Each row is a point. The ring and each string are closed loops that go straight from each point to the next, and from the last back to the first. Before rounding, they use only three directions, however many columns there are. Count how often each string passes through the ring. Passing back the other way cancels.

Ring (6 x 3):
[[ 0.04  0.52  0.14]
 [-0.22  0.63  0.06]
 [-0.34  0.35 -0.12]
 [-0.18 -0.06 -0.26]
 [ 0.06 -0.15 -0.07]
 [ 0.14  0.13  0.10]]
String (26 x 3):
[[ 0.00  0.80  0.06]
 [-0.07  0.60 -0.04]
 [-0.15  0.77  0.00]
 [-0.36  0.88  0.13]
 [-0.36  0.54  0.11]
 [-0.30  0.29  0.10]
 [-0.19  0.31 -0.06]
 [-0.21  0.41 -0.25]
 [-0.32  0.33 -0.31]
 [-0.41  0.12 -0.31]
 [-0.39 -0.07 -0.30]
 [-0.23 -0.07 -0.44]
 [-0.10  0.00 -0.43]
 [-0.06  0.13 -0.22]
 [ 0.03 -0.20 -0.39]
 [ 0.04 -0.36 -0.22]
 [ 0.00 -0.31  0.01]
 [-0.05 -0.04  0.07]
 [ 0.08 -0.23  0.16]
 [ 0.23 -0.18  0.18]
 [ 0.28  0.15  0.01]
 [ 0.11  0.32 -0.10]
 [-0.03  0.28 -0.04]
 [-0.02  0.29  0.14]
 [ 0.05  0.52  0.31]
 [ 0.05  0.78  0.25]]
Times through: 0

Ring, 8 rows:
[[ 0.47 -0.13 -0.26 -0.01  0.35  0.51 -0.05  0.11]
 [ 0.40  0.27  0.00 -0.04  0.02  0.38 -0.12 -0.05]
 [ 0.14  0.44  0.37 -0.07 -0.36  0.00 -0.16 -0.21]
 [-0.05  0.30  0.45 -0.09 -0.48 -0.25 -0.14 -0.25]
 [-0.16 -0.11  0.37 -0.09 -0.35 -0.38 -0.08 -0.16]
 [-0.10 -0.38  0.28 -0.06 -0.11 -0.31 -0.04 -0.04]
 [ 0.17 -0.58  0.02  0.00  0.33  0.07  0.00  0.15]
 [ 0.39 -0.40 -0.22  0.00  0.45  0.40 -0.01  0.17]]
String (28 x 8):
[[ 0.61 -0.38 -0.22  0.06  0.70  0.67 -0.02  0.28]
 [ 0.60 -0.45 -0.69 -0.01  0.68  0.74  0.02  0.25]
 [ 0.44 -0.33 -0.55 -0.05  0.41  0.52  0.00  0.13]
 [ 0.23 -0.16 -0.23 -0.08  0.08  0.21 -0.04 -0.01]
 [ 0.29 -0.12  0.16  0.01  0.18  0.21 -0.07  0.05]
 [ 0.43 -0.11  0.23  0.06  0.35  0.36 -0.09  0.13]
 [ 0.58 -0.12 -0.18  0.03  0.49  0.63 -0.06  0.17]
 [ 0.46 -0.01  0.20  0.05  0.32  0.42 -0.10  0.11]
 [ 0.39  0.02  0.19  0.03  0.21  0.33 -0.10  0.06]
 [ 0.50  0.14  0.17  0.04  0.26  0.47 -0.12  0.07]
 [ 0.65  0.29 -0.22  0.00  0.29  0.74 -0.11  0.05]
 [ 0.50  0.20 -0.57 -0.10  0.13  0.61 -0.07 -0.03]
 [ 0.33  0.09 -0.31 -0.09  0.03  0.35 -0.07 -0.05]
 [ 0.20 -0.03  0.02 -0.06 -0.01  0.13 -0.07 -0.04]
 [ 0.29  0.14  0.30  0.00  0.01  0.19 -0.12 -0.03]
 [ 0.47  0.45  0.41  0.04  0.04  0.40 -0.18 -0.04]
 [ 0.52  0.48  0.07 -0.01  0.04  0.52 -0.16 -0.06]
 [ 0.47  0.31 -0.34 -0.08  0.04  0.53 -0.10 -0.07]
 [ 0.36  0.11 -0.44 -0.11  0.03  0.41 -0.06 -0.06]
 [ 0.24 -0.02 -0.06 -0.06  0.01  0.18 -0.07 -0.04]
 [ 0.32  0.09  0.41  0.04  0.10  0.21 -0.12  0.02]
 [ 0.49  0.12  0.13  0.03  0.25  0.46 -0.11  0.06]
 [ 0.64  0.07 -0.23  0.02  0.43  0.71 -0.08  0.12]
 [ 0.63 -0.10 -0.75 -0.05  0.47  0.80 -0.02  0.13]
 [ 0.38 -0.18 -0.63 -0.10  0.22  0.46 -0.01  0.04]
 [ 0.26 -0.15 -0.28 -0.08  0.11  0.25 -0.04  0.00]
 [ 0.30 -0.11  0.23  0.02  0.20  0.21 -0.08  0.06]
 [ 0.50 -0.25  0.02  0.06  0.50  0.49 -0.05  0.20]]
Times through: 4

Ring, 9 rows:
[[ 0.14 -0.02  0.10 -0.33  0.25  0.13  0.13  0.00 -0.16 -0.07 -0.30 -0.21]
 [-0.01  0.28  0.23 -0.26  0.22 -0.08  0.11 -0.03 -0.23 -0.05 -0.40 -0.28]
 [-0.20  0.47  0.33 -0.16  0.13 -0.31  0.03 -0.05 -0.29 -0.01 -0.34 -0.32]
 [-0.46  0.46  0.44  0.01 -0.05 -0.61 -0.16 -0.04 -0.33  0.06  0.07 -0.34]
 [-0.50  0.21  0.45  0.07 -0.12 -0.67 -0.27  0.02 -0.31  0.08  0.44 -0.30]
 [-0.41 -0.12  0.38  0.06 -0.12 -0.56 -0.30  0.08 -0.25  0.07  0.71 -0.24]
 [-0.17 -0.49  0.19 -0.06 -0.06 -0.23 -0.24  0.12 -0.15  0.03  0.75 -0.15]
 [ 0.05 -0.58  0.02 -0.21  0.05  0.09 -0.11  0.09 -0.09 -0.01  0.46 -0.11]
 [ 0.17 -0.42 -0.02 -0.31  0.16  0.22  0.03  0.05 -0.09 -0.05  0.08 -0.12]]
String:
[[ 0.12 -0.79 -0.15 -0.25  0.02  0.26 -0.12  0.08 -0.03  0.01  0.50 -0.05]
 [ 0.20 -0.84  0.25 -0.22  0.21  0.03 -0.08  0.27 -0.09 -0.10  0.82 -0.10]
 [-0.05 -0.85  0.05 -0.11 -0.06 -0.03 -0.26  0.16 -0.07  0.03  0.94 -0.07]
 [-0.26 -0.52 -0.06 -0.04 -0.23 -0.12 -0.32  0.01 -0.11  0.12  0.67 -0.10]
 [-0.25 -0.63  0.06 -0.02 -0.19 -0.20 -0.34  0.08 -0.11  0.09  0.90 -0.11]
 [-0.04 -0.80  0.44 -0.06  0.09 -0.32 -0.25  0.31 -0.15 -0.05  1.22 -0.14]
 [ 0.06 -0.65  0.53 -0.13  0.24 -0.29 -0.13  0.33 -0.17 -0.11  0.98 -0.18]
 [-0.05 -0.21  0.35 -0.15  0.15 -0.23 -0.07  0.13 -0.20 -0.05  0.39 -0.22]
 [ 0.22 -0.81  0.32 -0.23  0.27  0.00 -0.06  0.30 -0.10 -0.12  0.83 -0.12]
 [ 0.31 -0.89  0.09 -0.31  0.24  0.24 -0.02  0.23 -0.04 -0.10  0.63 -0.07]
 [ 0.27 -0.56  0.20 -0.31  0.30  0.14  0.05  0.19 -0.10 -0.12  0.34 -0.14]
 [-0.11 -0.10  0.17 -0.15  0.05 -0.14 -0.08  0.02 -0.19  0.01  0.16 -0.21]
 [-0.14 -0.19 -0.18 -0.18 -0.11  0.09 -0.12 -0.11 -0.12  0.09  0.00 -0.14]
 [ 0.35 -0.47 -0.19 -0.43  0.24  0.50  0.14  0.01 -0.04 -0.07 -0.21 -0.09]
 [ 0.39 -0.43  0.05 -0.43  0.37  0.36  0.18  0.11 -0.08 -0.14 -0.10 -0.13]
 [ 0.31 -0.37  0.22 -0.36  0.37  0.16  0.14  0.16 -0.13 -0.14  0.08 -0.17]
 [ 0.00 -0.21  0.16 -0.21  0.12 -0.05 -0.03  0.06 -0.16 -0.03  0.16 -0.19]
 [-0.11 -0.32 -0.15 -0.17 -0.10  0.09 -0.14 -0.06 -0.10  0.08  0.15 -0.12]]
Times through: 2

Ring (7 x 14):
[[ 0.14  0.08 -0.12 -0.01 -0.29  0.04  0.02 -0.13 -0.17  0.26 -0.14  0.07
   0.28  0.15]
 [ 0.05  0.22 -0.10 -0.16 -0.54  0.18  0.09  0.13 -0.37  0.33 -0.19 -0.06
   0.25  0.28]
 [-0.01  0.30 -0.04 -0.34 -0.72  0.16  0.13  0.35 -0.49  0.29 -0.21 -0.14
   0.14  0.39]
 [ 0.07  0.18  0.09 -0.33 -0.36 -0.19  0.19  0.29 -0.25 -0.01 -0.13 -0.19
  -0.06  0.36]
 [ 0.18  0.02  0.10 -0.19 -0.02 -0.44  0.12  0.03  0.01 -0.17 -0.06 -0.06
  -0.09  0.23]
 [ 0.20 -0.05  0.04 -0.13 -0.01 -0.47  0.00 -0.12  0.08 -0.14 -0.06  0.09
  -0.01  0.17]
 [ 0.19 -0.04 -0.09 -0.02 -0.15 -0.25 -0.09 -0.24  0.01  0.09 -0.10  0.20
   0.19  0.10]]
String, 27 rows:
[[-0.13  0.37 -0.18 -0.44 -1.20  0.39 -0.05  0.41 -0.71  0.57 -0.30  0.03
   0.32  0.44]
 [-0.01  0.23 -0.08 -0.35 -0.77  0.07 -0.01  0.26 -0.44  0.29 -0.21  0.02
   0.17  0.36]
 [ 0.16  0.12  0.01 -0.06 -0.09 -0.06  0.22  0.02 -0.14  0.07 -0.11 -0.16
   0.10  0.21]
 [ 0.08  0.25  0.01 -0.17 -0.34  0.13  0.28  0.23 -0.34  0.19 -0.16 -0.26
   0.11  0.31]
 [-0.20  0.47 -0.08 -0.64 -1.35  0.36  0.04  0.69 -0.83  0.49 -0.32 -0.13
   0.17  0.58]
 [-0.17  0.40 -0.09 -0.61 -1.27  0.24 -0.03  0.59 -0.74  0.44 -0.29 -0.04
   0.16  0.54]
 [-0.05  0.26 -0.07 -0.43 -0.89  0.05 -0.03  0.34 -0.49  0.30 -0.23  0.02
   0.14  0.41]
 [ 0.17  0.12  0.02 -0.05 -0.07 -0.06  0.24  0.02 -0.13  0.06 -0.10 -0.18
   0.09  0.21]
 [ 0.08  0.25 -0.02 -0.14 -0.36  0.18  0.26  0.18 -0.35  0.24 -0.17 -0.23
   0.16  0.29]
 [-0.19  0.45 -0.19 -0.53 -1.40  0.50 -0.04  0.54 -0.84  0.66 -0.34 -0.01
   0.34  0.51]
 [-0.09  0.31 -0.16 -0.40 -1.07  0.27 -0.08  0.32 -0.60  0.49 -0.27  0.07
   0.29  0.40]
 [ 0.08  0.14 -0.06 -0.19 -0.44 -0.04  0.03  0.07 -0.25  0.19 -0.16  0.02
   0.16  0.26]
 [ 0.33 -0.03  0.01  0.30  0.47 -0.10  0.30 -0.35  0.15  0.00 -0.03 -0.16
   0.17  0.00]
 [ 0.23  0.00 -0.13  0.17  0.00  0.00  0.06 -0.32 -0.01  0.21 -0.10  0.08
   0.31  0.04]
 [ 0.01  0.10 -0.24 -0.23 -0.87  0.04 -0.30 -0.04 -0.34  0.44 -0.22  0.37
   0.38  0.23]
 [ 0.07  0.07 -0.14 -0.20 -0.57 -0.10 -0.16 -0.03 -0.22  0.25 -0.17  0.23
   0.24  0.22]
 [ 0.26 -0.02  0.02  0.10  0.22 -0.24  0.18 -0.22  0.09 -0.04 -0.05 -0.07
   0.09  0.08]
 [ 0.32 -0.11 -0.01  0.21  0.38 -0.31  0.12 -0.40  0.22 -0.07 -0.02  0.03
   0.13  0.00]
 [ 0.12 -0.07 -0.19 -0.12 -0.48 -0.28 -0.35 -0.27 -0.05  0.20 -0.14  0.47
   0.29  0.12]
 [ 0.09 -0.01 -0.17 -0.18 -0.56 -0.22 -0.28 -0.15 -0.13  0.22 -0.16  0.38
   0.25  0.17]
 [ 0.12  0.06 -0.06 -0.15 -0.34 -0.17 -0.03 -0.04 -0.14  0.12 -0.13  0.11
   0.15  0.21]
 [ 0.14  0.05 -0.06 -0.11 -0.27 -0.16 -0.01 -0.08 -0.11  0.12 -0.12  0.09
   0.16  0.18]
 [-0.01  0.11 -0.22 -0.30 -0.92  0.00 -0.31  0.02 -0.36  0.40 -0.23  0.37
   0.33  0.27]
 [ 0.10  0.06 -0.20 -0.05 -0.50  0.04 -0.15 -0.17 -0.21  0.35 -0.17  0.25
   0.36  0.15]
 [ 0.23  0.02 -0.11  0.18  0.02  0.04  0.10 -0.30 -0.03  0.22 -0.10  0.03
   0.31  0.05]
 [ 0.25  0.04 -0.03  0.15  0.15 -0.03  0.22 -0.21  0.00  0.10 -0.08 -0.11
   0.19  0.08]
 [ 0.04  0.24 -0.16 -0.10 -0.60  0.34  0.09  0.08 -0.43  0.46 -0.21 -0.04
   0.35  0.25]]
Times through: 4
String, 24 rows:
[[ 0.35 -0.09  0.02  0.28  0.53 -0.26  0.24 -0.40  0.24 -0.10  0.00 -0.09
   0.12 -0.02]
 [ 0.32 -0.09 -0.08  0.30  0.33 -0.13  0.11 -0.47  0.17  0.08 -0.04  0.06
   0.27 -0.04]
 [-0.04  0.18 -0.27 -0.28 -1.03  0.20 -0.28  0.06 -0.47  0.54 -0.26  0.33
   0.42  0.28]
 [-0.03  0.21 -0.18 -0.32 -0.91  0.13 -0.15  0.16 -0.46  0.42 -0.24  0.18
   0.30  0.32]
 [-0.04  0.26 -0.20 -0.28 -0.96  0.30 -0.10  0.18 -0.53  0.53 -0.26  0.12
   0.37  0.32]
 [ 0.16  0.15 -0.06  0.05 -0.14  0.17  0.22 -0.05 -0.20  0.25 -0.13 -0.14
   0.25  0.17]
 [ 0.23  0.08  0.02  0.09  0.14 -0.03  0.29 -0.10 -0.05  0.06 -0.08 -0.20
   0.12  0.13]
 [ 0.07  0.16 -0.04 -0.23 -0.48 -0.03  0.06  0.14 -0.28  0.18 -0.16 -0.02
   0.13  0.29]
 [-0.24  0.47 -0.14 -0.70 -1.53  0.35 -0.09  0.68 -0.88  0.56 -0.34  0.00
   0.22  0.60]
 [-0.06  0.38  0.00 -0.44 -0.83  0.22  0.20  0.51 -0.60  0.30 -0.23 -0.25
   0.09  0.47]
 [ 0.15  0.17  0.08 -0.12 -0.08 -0.06  0.32  0.15 -0.18  0.02 -0.10 -0.28
   0.01  0.27]
 [ 0.11  0.14  0.03 -0.20 -0.28 -0.12  0.16  0.14 -0.20  0.06 -0.13 -0.12
   0.04  0.28]
 [-0.06  0.26 -0.02 -0.52 -0.89 -0.06 -0.02  0.42 -0.48  0.20 -0.21 -0.01
   0.05  0.45]
 [-0.05  0.27  0.09 -0.59 -0.75 -0.20  0.09  0.53 -0.44  0.03 -0.18 -0.15
  -0.12  0.50]
 [-0.01  0.19  0.02 -0.49 -0.71 -0.21 -0.01  0.36 -0.36  0.07 -0.18 -0.01
  -0.03  0.42]
 [ 0.14  0.08  0.04 -0.20 -0.20 -0.25  0.10  0.07 -0.11 -0.02 -0.10 -0.06
   0.01  0.25]
 [ 0.31 -0.07  0.15  0.04  0.47 -0.50  0.27 -0.16  0.22 -0.31  0.01 -0.18
  -0.12  0.11]
 [ 0.35 -0.15  0.17  0.05  0.58 -0.68  0.22 -0.25  0.34 -0.42  0.04 -0.10
  -0.17  0.07]
 [ 0.37 -0.12  0.12  0.20  0.65 -0.48  0.28 -0.33  0.32 -0.29  0.03 -0.14
  -0.05  0.01]
 [ 0.21  0.00  0.02 -0.05  0.02 -0.30  0.10 -0.11  0.02 -0.05 -0.07 -0.01
   0.05  0.15]
 [ 0.37 -0.16  0.07  0.21  0.59 -0.48  0.19 -0.41  0.33 -0.24  0.02 -0.03
   0.01 -0.01]
 [ 0.21 -0.13 -0.08 -0.05 -0.09 -0.46 -0.19 -0.31  0.12 -0.03 -0.07  0.32
   0.13  0.08]
 [ 0.02  0.04 -0.17 -0.33 -0.79 -0.22 -0.33 -0.01 -0.24  0.25 -0.19  0.40
   0.23  0.26]
 [ 0.16  0.03 -0.04 -0.07 -0.17 -0.19  0.02 -0.10 -0.07  0.08 -0.11  0.07
   0.14  0.17]]
Times through: 0

Ring (10 x 14):
[[-0.56 -0.34 -0.30  0.07 -0.15  0.16 -0.41 -0.14  0.32  0.34 -0.47 -0.05
   0.71 -0.17]
 [-0.51 -0.39 -0.21  0.07 -0.09  0.15 -0.30 -0.15  0.17  0.19 -0.45 -0.03
   0.58 -0.13]
 [-0.31 -0.29 -0.01 -0.01 -0.04  0.08 -0.10 -0.14  0.01  0.00 -0.22  0.04
   0.30 -0.09]
 [ 0.12  0.00  0.37 -0.20  0.02 -0.08  0.28 -0.10 -0.22 -0.30  0.31  0.19
  -0.23 -0.01]
 [ 0.38  0.20  0.57 -0.33  0.03 -0.16  0.47 -0.07 -0.28 -0.43  0.61  0.26
  -0.50  0.03]
 [ 0.55  0.33  0.65 -0.43  0.03 -0.18  0.53 -0.07 -0.23 -0.42  0.72  0.27
  -0.58  0.04]
 [ 0.51  0.31  0.54 -0.43 -0.01 -0.13  0.42 -0.08 -0.07 -0.28  0.59  0.21
  -0.40  0.02]
 [ 0.19  0.15  0.23 -0.30 -0.08 -0.01  0.10 -0.11  0.18  0.02  0.21  0.10
   0.04 -0.05]
 [-0.15 -0.03 -0.04 -0.14 -0.14  0.07 -0.16 -0.12  0.31  0.22 -0.08  0.03
   0.38 -0.11]
 [-0.39 -0.19 -0.21 -0.02 -0.16  0.12 -0.32 -0.13  0.36  0.32 -0.30 -0.02
   0.59 -0.15]]
String, 26 rows:
[[ 0.45  0.19  0.41 -0.41  0.00 -0.03  0.30 -0.13  0.06 -0.16  0.29  0.10
  -0.16  0.02]
 [ 0.46  0.20  0.36 -0.43 -0.02  0.00  0.24 -0.14  0.17 -0.07  0.21  0.05
  -0.06  0.01]
 [ 0.32  0.28  0.31 -0.37 -0.09 -0.06  0.18 -0.09  0.18 -0.01  0.38  0.14
  -0.08 -0.04]
 [ 0.11  0.20  0.20 -0.27 -0.13 -0.05  0.07 -0.07  0.19  0.05  0.33  0.15
   0.02 -0.08]
 [-0.02  0.03  0.13 -0.18 -0.09  0.00  0.02 -0.10  0.13  0.03  0.12  0.10
   0.12 -0.08]
 [-0.07 -0.07  0.06 -0.16 -0.08  0.06 -0.05 -0.13  0.18  0.08 -0.07  0.03
   0.26 -0.08]
 [-0.36 -0.22 -0.26 -0.05 -0.16  0.18 -0.38 -0.16  0.46  0.40 -0.46 -0.09
   0.72 -0.15]
 [-0.66 -0.26 -0.44  0.09 -0.24  0.18 -0.56 -0.12  0.53  0.55 -0.48 -0.06
   0.88 -0.22]
 [-0.49 -0.13 -0.20  0.04 -0.20  0.05 -0.32 -0.07  0.28  0.29 -0.10  0.08
   0.49 -0.18]
 [-0.16 -0.04  0.07 -0.11 -0.10  0.00 -0.04 -0.09  0.09  0.04  0.08  0.11
   0.17 -0.10]
 [-0.24 -0.25 -0.08 -0.07 -0.07  0.13 -0.18 -0.16  0.21  0.15 -0.34 -0.04
   0.46 -0.09]
 [-0.71 -0.60 -0.47  0.16 -0.10  0.30 -0.55 -0.21  0.38  0.41 -0.91 -0.20
   1.00 -0.17]
 [-0.82 -0.61 -0.46  0.22 -0.12  0.25 -0.54 -0.18  0.28  0.36 -0.80 -0.13
   0.92 -0.18]
 [-0.56 -0.33 -0.17  0.11 -0.11  0.07 -0.26 -0.11  0.07  0.12 -0.25  0.06
   0.45 -0.15]
 [-0.19 -0.11  0.09 -0.07 -0.07  0.00 -0.01 -0.10  0.01 -0.03  0.05  0.12
   0.14 -0.09]
 [-0.16 -0.23  0.05 -0.09 -0.02  0.08 -0.03 -0.15  0.03 -0.02 -0.19  0.02
   0.26 -0.06]
 [-0.15 -0.33  0.10 -0.07  0.04  0.09  0.02 -0.18 -0.08 -0.13 -0.27  0.00
   0.21 -0.04]
 [ 0.04 -0.06  0.37 -0.14  0.03 -0.10  0.29 -0.09 -0.31 -0.37  0.33  0.22
  -0.27 -0.02]
 [ 0.17  0.16  0.49 -0.22 -0.01 -0.19  0.39 -0.03 -0.33 -0.41  0.66  0.32
  -0.48 -0.02]
 [ 0.18  0.17  0.44 -0.24 -0.03 -0.16  0.33 -0.05 -0.21 -0.31  0.57  0.27
  -0.36 -0.02]
 [ 0.13  0.01  0.28 -0.23 -0.01 -0.02  0.18 -0.12 -0.03 -0.15  0.17  0.12
  -0.05 -0.03]
 [ 0.41  0.10  0.49 -0.36  0.06 -0.06  0.39 -0.13 -0.16 -0.34  0.33  0.14
  -0.31  0.04]
 [ 0.76  0.40  0.82 -0.52  0.08 -0.23  0.71 -0.07 -0.35 -0.59  0.88  0.31
  -0.80  0.09]
 [ 0.79  0.57  0.89 -0.54  0.03 -0.32  0.77 -0.01 -0.37 -0.60  1.17  0.41
  -0.95  0.07]
 [ 0.35  0.29  0.50 -0.34 -0.04 -0.16  0.38 -0.05 -0.12 -0.28  0.65  0.26
  -0.40 -0.01]
 [ 0.22  0.11  0.32 -0.29 -0.03 -0.05  0.21 -0.10  0.01 -0.14  0.29  0.14
  -0.11 -0.02]]
Times through: 5
String:
[[ 0.39  0.11  0.35 -0.38  0.00  0.01  0.24 -0.15  0.09 -0.12  0.15  0.05
  -0.06  0.01]
 [ 0.56  0.36  0.48 -0.48 -0.04 -0.08  0.34 -0.10  0.11 -0.14  0.49  0.15
  -0.26  0.01]
 [ 0.31  0.11  0.23 -0.36 -0.05  0.05  0.10 -0.15  0.25  0.04  0.04  0.01
   0.12 -0.02]
 [ 0.05 -0.01  0.13 -0.22 -0.06  0.04  0.02 -0.13  0.16  0.04  0.00  0.04
   0.17 -0.06]
 [-0.01 -0.06  0.08 -0.19 -0.07  0.07 -0.03 -0.14  0.19  0.08 -0.08  0.02
   0.26 -0.07]
 [-0.17 -0.10 -0.12 -0.14 -0.14  0.13 -0.24 -0.15  0.41  0.31 -0.27 -0.05
   0.53 -0.11]
 [-0.40 -0.08 -0.24 -0.04 -0.22  0.10 -0.37 -0.10  0.45  0.41 -0.19  0.01
   0.61 -0.18]
 [-0.49 -0.08 -0.23  0.02 -0.23  0.06 -0.36 -0.07  0.37  0.37 -0.10  0.07
   0.54 -0.19]
 [-0.72 -0.38 -0.50  0.13 -0.21  0.23 -0.61 -0.15  0.54  0.57 -0.67 -0.12
   0.99 -0.21]
 [-0.38 -0.36 -0.25 -0.01 -0.09  0.22 -0.34 -0.19  0.35  0.30 -0.60 -0.13
   0.72 -0.12]
 [-0.27 -0.23 -0.08 -0.06 -0.08  0.11 -0.18 -0.15  0.21  0.16 -0.28 -0.02
   0.45 -0.10]
 [-0.42 -0.18 -0.11  0.02 -0.14  0.05 -0.22 -0.09  0.15  0.16 -0.11  0.08
   0.39 -0.14]
 [-0.13 -0.06  0.09 -0.11 -0.08  0.00 -0.01 -0.10  0.06  0.00  0.07  0.11
   0.15 -0.09]
 [-0.32 -0.37 -0.14 -0.02 -0.04  0.18 -0.22 -0.19  0.19  0.15 -0.51 -0.09
   0.56 -0.09]
 [-0.52 -0.51 -0.24  0.09 -0.04  0.20 -0.31 -0.19  0.14  0.16 -0.64 -0.10
   0.66 -0.12]
 [-0.46 -0.40 -0.09  0.08 -0.03  0.10 -0.17 -0.15 -0.02  0.01 -0.33  0.02
   0.39 -0.11]
 [-0.29 -0.40  0.01  0.00  0.02  0.11 -0.06 -0.17 -0.07 -0.08 -0.34  0.00
   0.30 -0.06]
 [-0.03 -0.18  0.12 -0.15  0.00  0.07  0.03 -0.16  0.04 -0.05 -0.15  0.01
   0.19 -0.04]
 [ 0.02  0.00  0.24 -0.18 -0.04 -0.04  0.13 -0.10 -0.05 -0.13  0.21  0.15
  -0.04 -0.05]
 [ 0.12 -0.06  0.28 -0.21  0.02  0.00  0.19 -0.14 -0.08 -0.19  0.09  0.09
  -0.05 -0.01]
 [ 0.42  0.12  0.60 -0.34  0.08 -0.14  0.51 -0.10 -0.34 -0.49  0.52  0.23
  -0.51  0.05]
 [ 0.40  0.10  0.52 -0.35  0.06 -0.09  0.42 -0.12 -0.21 -0.38  0.38  0.17
  -0.36  0.04]
 [ 0.24  0.10  0.38 -0.28  0.00 -0.07  0.28 -0.10 -0.10 -0.23  0.34  0.17
  -0.21 -0.01]
 [ 0.38  0.30  0.56 -0.35 -0.02 -0.19  0.45 -0.04 -0.21 -0.36  0.73  0.30
  -0.51  0.00]
 [ 0.70  0.53  0.82 -0.50  0.01 -0.30  0.70 -0.01 -0.33 -0.54  1.10  0.40
  -0.86  0.06]
 [ 0.40  0.30  0.52 -0.37 -0.03 -0.16  0.40 -0.06 -0.12 -0.29  0.65  0.26
  -0.42  0.00]
 [ 0.17  0.02  0.25 -0.26 -0.02  0.01  0.14 -0.13  0.06 -0.09  0.10  0.07
   0.02 -0.02]]
Times through: 0
